Every row gives one point. Before rounding, the points of a table are all equally far from one centre. They may lie mostly on one side of it. Write the centre, to within rounding.
In the rows, 128 means zero.

Points (7 x 3):
[[138 156  86]
 [ 66 170  67]
 [143 134 145]
 [ 78 194 130]
 [122  97 155]
 [ 96  95 166]
 [ 88 142  52]]
Centre: [ 86 132 115]

Points (13 x 6):
[[ 90 137  75 125 122 137]
 [149  83 145  60 126 179]
 [125 119 115  90 222 126]
 [136 140 162  78 113  90]
 [181 120 208 124 142 130]
 [106 137  98 191 154 130]
 [102 144 109 135 189  90]
 [162  73 178 118 207 102]
 [121 163 116 120 185  81]
 [222  68  59 109 118  81]
 [100 144 119 115 156  73]
 [117 126 120  92 110  63]
 [151 113  26 129 113  97]]
Centre: [170 102 112 127 145 125]

Points (18 x 11):
[[ 80 154 105 174 141 129 108 145 179  63 180]
 [ 86  86 103 145 154 125 112 120 135  30 126]
 [141 119  72 172 121 170 122 138 186  54 121]
 [164 100 123 112 119  88 108 173 162  62 127]
 [113 147 138 150  95 190  76 143 207  52 171]
 [ 85 103 103 143 147  94 119 120 132  68 162]
 [ 71 105 128 152 129 129  64 145 184  72 180]
 [107 121 149  43 136 150  72 123 173  51 133]
 [131 127 108 116 131 116  90 173 154  51 181]
 [ 98 143 141 147 127  72 110 157 129  35  83]
 [ 49 115 160 153 136 193  85 117 172  79  70]
 [103 145  99 153 159  95 118 186 174 110 122]
 [161 169 166  90  98 183  92 157 161 113 146]
 [ 59 142 139 121 114 137  96 160 136 128 181]
 [ 80 168 121 173 126 133 101 179 134  61 165]
 [ 76 168 104 163 105 190  51  96 155  84 121]
 [113 147 159 123 144 100  61 119 168  12  93]
 [125 127 116 157 115  96 100 122 126  23  69]]
Centre: [108 139 138 127 113 142 104 129 162  84 112]

Points (17 x 14):
[[ 25 163 113 127 110  57  76 128 132 111 124  98 143 124]
 [108 178  85 124 146  59  49 173 139 111 138 114 135 140]
 [ 75 151  70  85  84  66  79 171  91 112  95 110 137 125]
 [ 70 152 104  77  76  74  79 156 126  99 149 114 112 156]
 [ 91 171  55 115 151  80  74 175  70 125 122  96 155  87]
 [ 89 162  80  95 118  31  85 165 101 120 130 102 148  82]
 [ 85 133  77  88 155 101  60 144  68 151 124 111 147  70]
 [ 81 146  98 105 145  70  41 162 104  78 134 111 159  62]
 [ 59 127  13 104 121  78 123 168  74 103 131  87 127 102]
 [ 87 172 109 110 119  77  81 135  65 120  82 135 135 138]
 [118 146 119  88 138  78  83 163  91 146 129 129 161 139]
 [ 59 149 100  79 103 119  62 164  74 130 161 133 129 118]
 [ 76 176  56  86 128 105  74 114  70 112 112 109 128 129]
 [134 180  72  89 152  52  91 162  92 118 116 129 130  85]
 [ 77 129  55  88 170  37 126 156  82  77  98 121 132  94]
 [ 92 149 123  56 139  59 140 158  80 103 135  79 115  94]
 [ 75 172  70 127 121  59 104 102  77  99 121 125 159 120]]
Centre: [ 86 126  94 130 139 110 115 150 125 102 126 121 102 100]

Points (25 x 20):
[[205 166 107 131 120  81 179  83 191 172  74  91 119  76 108 105 193 116
  131 121]
 [189 183  80 139  78 110 168 127 164 138  62 139 130  85 104 103 173 128
  132 131]
 [232 178 107 146  99 101 168 108 178 159  89 104 114  79 109  99 164 122
  132  68]
 [210 181  89 140  93 114 192 108 175 184  87 117 122 121 107  92 163 134
  144  97]
 [212 150  78 118 100  79 163 108 194 145 111 114 132  72  97  95 168 145
  125 102]
 [232 187  93 139 108  87 194 133 185 122  75 117 114  95 122  92 170 120
  112  98]
 [205 151  90 135 106  92 168 102 181 167  96  97 116  65 114  87 130 119
  129 125]
 [184 172  79 175 110  91 167 122 154 133 100 131 120  76 103 116 168 107
  159 109]
 [213 204 105 158  84 121 185 105 166 161 103  67 138  97 100 127 179 139
  154 140]
 [237 147  87 154 119 116 149 106 188 147  64 108 133 114 102  97 169 127
  170 121]
 [214 157  81 158 114 103 189 104 169 150  55  93 109  83  95  81 146 131
  129 124]
 [223 173 122 148 117  54 172 103 184 152  97  95 119  65 110 107 164 124
  121 106]
 [229 149  93 177  82 121 177 101 211 126  89 101 106  98 128 112 164 176
  145 121]
 [217 160  94 152  97  99 192 116 215 135 109 109 105  79 101 109 154 101
  146 109]
 [213 153 117 162 111  61 195  85 164 139 106  93 106 114 102 101 187 118
  122 106]
 [210 172  87 173 106  97 141  94 183 164  70  79 118  75 112 105 197 138
   87 114]
 [214 137  92 169 111 128 140  98 183 160  94 112 122  88 101 104 146  83
  136 117]
 [246 171  96 145 112 102 157 112 194 168 102 119 136  84 107 107 167 120
  134  98]
 [234 183 107 169 116  92 159  93 189 144 112 109 144  82 106  75 173 136
  133 133]
 [187 173  76 131  95 101 168 102 191 142  85 125 160  87 115  91 154 132
  152 132]
 [188 166  92 131 113 106 166 109 140 185  93 107 114  63 130 116 164 120
  127 120]
 [204 174  69 160  85  83 193 120 184 144  92  96 105 104 103 117 154 136
  137 148]
 [196 171  84 111  96 102 134 121 201 171  83 108 148  91 113  98 160 123
  150 136]
 [208 150  74 131 138  90 164 103 172 158 117 110  90  83 111  93 177 169
  157 129]
 [227 199 114 147  94  97 181 133 180 166 110  85 107 121 106  83 185 107
  115 121]]
Centre: [168 167 131 146 142 130 154 127 189 126 100  93 118 118 103 123 159 150
 113 116]
